Each row of a before or after table is a point. One or more steps were done to the points. Then noise was added and the rows were shuffled. The steps act on columns, c1 being the first. What was done? A step turns or swaps two columns, mirrors them in a line or flattens them onto one, adds a multiple of one to another, or multiplies or shifts one. Angles are multiples of 10 degrees, from the lower column toward the higher: turns from -170 to 170, lines from 10 to 170 but not 90. Use the fewest steps. Two steps may share a column if one is a turn and the other turns, adds or multiplies; they go together, in the order done. Otherwise the lowest column goes first.
(in the rows, 128 means zero)

Before (11 x 2)
[[161  96]
 [105 105]
 [115  96]
 [176  91]
 [167 143]
 [144 128]
 [169 137]
 [ 99 172]
 [117 177]
 [160 165]
 [108 173]]
After (11 x 2)
[[114  83]
 [145 143]
 [169 180]
 [160 195]
 [109 151]
 [162 130]
 [107  82]
 [100 143]
 [117 165]
 [176 137]
 [169 175]]
Steps: add 1 times c1 to c2

Before (10 x 3)
[[156 156  83]
 [114  73 182]
 [142  83 132]
 [183 137 121]
 [ 99 159 169]
 [165 145 154]
 [113 122  95]
 [ 98 167 129]
 [198 171 140]
 [141 151  91]]
After (10 x 3)
[[137 157 183]
 [ 64 169 162]
 [105  74  78]
 [ 83 145 130]
 [ 89 138 168]
 [151 167 110]
 [158 123 141]
 [122 159  77]
 [116  85 132]
 [142 151 166]]
Steps: turn c1 and c3 by 140 degrees

Before (10 x 6)
[[120 124 144 114 113  84]
 [136 100 115 136 149 127]
 [128 152 143 118  81  95]
 [100  80 115 136 125 125]
 [146 173 131 139 147  96]
 [146 151 112 162 135  85]
 [101 115  93 113 131 117]
 [151 152 119 155 145 106]
 [115 108 102 112 114 133]
 [ 92  97 119 142 140 140]]
After (10 x 6)
[[151 190 122 155 144  94]
 [115  76 101 110 114 144]
 [101  95  93 114 131 115]
 [144 242 133 140 149  83]
 [ 89  49 119 142 141 132]
 [147 185 113 161 135  81]
 [135  57 115 135 149 114]
 [101   7 114 134 125 126]
 [121 118 143 113 112  93]
 [130 188 146 117  81 128]]
Steps: multiply c2 by 2.5; add -0.7 times c5 to c6

Before (13 x 9)
[[ 68  94 166 107  86 107 179 129 154]
 [133 162 121 154 123 158  75 113 119]
 [ 89 179 146 101 115 145 123  79  80]
 [117  97  99 107 164  99  78  84 118]
 [ 98 105 175 155 178  84 145 154  68]
 [144 199  76 115  95 138 153  89 134]
 [169 110 146 185 112 159 111 101  87]
 [170 200 169 122  79  92 116  95  86]
 [ 87 107 128 165 114 114 157 111  72]
 [175 172 125 117 151 187 141 155 169]
 [112  97 105 115 112 101  80 151 104]
 [111 124 103 182  74 170 146  97  79]
 [106 106 150 177 143 149 122 129 166]]
After (13 x 9)
[[173 140 126  79 153 157  79 185 169]
 [154  94  98 144 101  73 135 116 118]
 [ 97 131 147  70 101 129 109 109  79]
 [159 142 176 160  82 132 179 184  71]
 [ 72 172 101 159 139 161  94 129  82]
 [ 95 148 127 162 100 150 153 141  69]
 [106 156  78  63 156 160 128 121 134]
 [109 160 168  61 191 105 160 126  88]
 [132 162 148 172 100 131 108 161 165]
 [ 57  92 166 145  93 167 165 158 154]
 [105 105 103 151 124  77 136 181 105]
 [134 166 144 172 173 123  93 131  87]
 [127 171 122 110 134  85  76 144 120]]
Steps: mirror c1 and c5 in the line at 30 degrees; turn c2 and c4 by -60 degrees; turn c6 and c7 by -70 degrees; shift c8 by 30

Before (9 x 12)
[[118 195 132  96 144 111 205 102 115 174 117 124]
 [128 109 107 112 132 136 105 120 132 121 109  65]
 [ 95 128 195 101  90 124  59 106  93  40 172 101]
 [146 113 103  85 136 126  62 195 122 146 126 114]
 [107 115 144  94 135  89 132  89 111 103 116 147]
 [148 111 104 103 117 114 249 134 106 142 175 139]
 [ 88  99 112 147 102 108  85 109  94 167 120 125]
 [120 149 111 145 132  70  74  91 111 119 114 100]
 [118 128 105 144  54 135 106 110 149 153 128 147]]
After (9 x 12)
[[110 116 195 118 164 126  58 107  80  36 182 119]
 [115  70 132 129  93 112 208 101 105 172 123 100]
 [106 145 142 118 124  91 132  88 121 109 121  88]
 [163 141 105 111 141 118 249 135 116 142 167 102]
 [118 104 104 135 199 136 109 111 160 156 128 130]
 [123 149 105 162 131 140 105 120  77 121 115 148]
 [141 141 102 140 122 124  65 198  97 144 119  97]
 [116 112 110 117 117  70  74  95 109 121 112 157]
 [ 90 147 114  95 164 110  87 110 121 165 135 142]]
Steps: turn c1 and c11 by -20 degrees; turn c2 and c5 by -160 degrees; turn c4 and c12 by 120 degrees; turn c4 and c9 by -60 degrees

Before (12 x 18)
[[112 147 103 110  87  91 153  67  64 151  83  96 115 118 198 128 161  65]
 [ 96  99 116 161 139 141 113 111 133 128 168 143 124 129  92 100 151  98]
 [172 119 157 113 165 124 116  99 103 110 156 132 121 125  72  95 140 130]
 [166 104 106 149 155 178 168 108 128 165 125 172 127  59 100  88  94 109]
 [185  70  52 128  95 160 148  97  87 180  94 198 149  34 124 122 116 138]
 [166  94 100 160 183 126 113 112 156 138 187 143 159 123 117  83 104  89]
 [145 121 176 150 159 105 113 168 121 123 133  97 113 162 160 138 160  95]
 [149  88  92 154 154 136 158 117 139 150 141 111 158 133  82  80 104 135]
 [152 132 165 131 107 123 123 146 154  89 155 128 123 161 106 144 130  81]
 [154 124 144 128 144  61 141 152 114 150 152  88  76 134 138 167 146  68]
 [167 120 151 151 123 136 132 149 147  97 201 122 117 110 107  91 144 133]
 [108 142 104 117  70 123 166 102  17 167 123 163 170  99 147 111 170  53]]
After (12 x 18)
[[112 146 103 111  45  69 198  69  66 151  85  95 112 118 153 139 160  67]
 [ 96  99 116 161 152 149  91 110 132 128 167 142 125 128 114 131 151 106]
 [166 119 151 151 118 141 107 148 149  98 201 122 117 110 133 125 145 140]
 [152 130 166 132  86 120 104 145 154  89 156 128 122 161 123 137 129  80]
 [146 123 177 150 191  90 159 169 119 123 134  95 113 163 111 133 161  95]
 [168  95  98 159 236 124 118 112 155 138 187 142 160 123 115 132 104  99]
 [149  88  92 154 180 141  81 117 138 149 141 112 156 132 158 124 104 144]
 [167 104 105 149 182 208 101 109 128 166 124 173 126  60 166 131  97 117]
 [110 142 103 117  14 119 147 101  17 168 123 163 169  99 167 140 169  59]
 [171 120 156 112 203 122  75 101 104 111 158 131 121 124 115 127 139 134]
 [154 125 143 127 161  21 138 153 114 150 151  89  76 135 141 140 144  62]
 [185  72  51 128  62 179 125  96  87 180  94 197 149  33 148 126 115 138]]
Steps: multiply c5 by 2; multiply c6 by 1.6; swap c7 and c15; flatten c16 and c18 onto the line at 100 degrees
